Rows are points. The points of each table are mixes of a few directions, plus a little noise. How many directions does each table use, and how many do they share? Where both have some left over, give the other angles between the two spaces (their principal angles), to ten degrees, smallest first.

First (6 x 2):
[[-92 -38]
 [ 58  23]
 [-14  -6]
 [ 45  19]
 [-16  -6]
 [ 19   8]]
Second (6 x 2):
[[ 90  36]
 [-15  -6]
 [-12  -5]
 [-57 -23]
 [-41 -17]
 [ 35  14]]
Directions: first 1, second 1, shared 1

First (6 x 4):
[[ 12  41 -60 -92]
 [ -9 -31  45  68]
 [ -9 -30  46  67]
 [ -3  -6  11  17]
 [  0   4  -6  -9]
 [  5  22 -33 -51]]
Second (5 x 4):
[[-10 -33  48  71]
 [ 11  41 -61 -90]
 [ -5 -18  27  38]
 [  6  19 -31 -42]
 [ -2 -12  15  22]]
Directions: first 1, second 1, shared 1

First (10 x 8):
[[-27   1  -4 -50   7 -47  32   9]
 [-31  10   2  37  39  -1   6  18]
 [-22 -42  39 -15  66  -4 -88  17]
 [-48 -20  18 -20  64 -36 -10  28]
 [-10  27   8 -37 -25 -26 -27  -2]
 [ 61  14 -24  88 -51  82  23 -30]
 [-23 -24 -10 -40  31 -39  70  16]
 [-26  16   4 -50  -4 -45  14   8]
 [ 40  39  -9  24 -73  34 -24 -25]
 [ 82 -19 -16  54 -55  83   5 -36]]
Second (9 x 8):
[[-53 -78  92  29 -69  -7 -41  50]
 [ 67   4 -53  10 -10  20  -5  70]
 [ 26  16  -8   9   8   0  10  12]
 [ 21  39  37  38  31 -23  23 -31]
 [-50   7 -12 -28  -2 -13 -11 -69]
 [ 18  38 -34   9   8 -12   2 -33]
 [ 18  24  15 -14  62  10  43 -13]
 [-46  12  38   8  -1 -29  -9 -70]
 [  4 -57 -72 -66 -28  53 -20  84]]
Directions: first 4, second 4, shared 0; angles 40, 60, 70, 70

First (9 x 11):
[[  -6   14  -33  -30    2  -49  -34   56  -37   28  -29]
 [  -4   10  -29  -23    2  -41  -28   44  -31   22  -23]
 [  -6   19  -46  -38    1  -65  -45   74  -49   35  -39]
 [   2   -5   14   12    0   22   15  -25   18  -13   14]
 [  -4   10  -24  -22    1  -36  -26   41  -28   20  -21]
 [  11  -29   74   63   -2  106   73 -121   79  -59   64]
 [   1   -2    6    5    0    8    4   -9    6   -6    3]
 [   1   -6   13   11    1   21   14  -23   15  -12   12]
 [   4  -11   23   20   -3   35   25  -39   26  -18   20]]
Second (10 x 11):
[[  5  -1   5  62   9   5  65 -49  28 -66  22]
 [  3 -42  36  18   9  -2  37 -27  18   9  12]
 [  6 -57  62  25   8  27  52 -59  37   7  31]
 [  0  23  19 -42 -25  92 -63 -15  12  23  14]
 [  0  10 -39  33  17 -79  38  26 -18 -36 -18]
 [ -1 -42  19 -40   6 -28 -22  28 -22  69 -17]
 [  4  -9  17  33   6  11  40 -38  22 -31  18]
 [ -4  29 -36 -41  -7 -23 -53  55 -35  27 -29]
 [ -6  67 -42 -44 -27  42 -79  38 -20   0 -13]
 [ -4  21 -40  -7   4 -44 -13  38 -29  -4 -22]]
Directions: first 1, second 3, shared 1
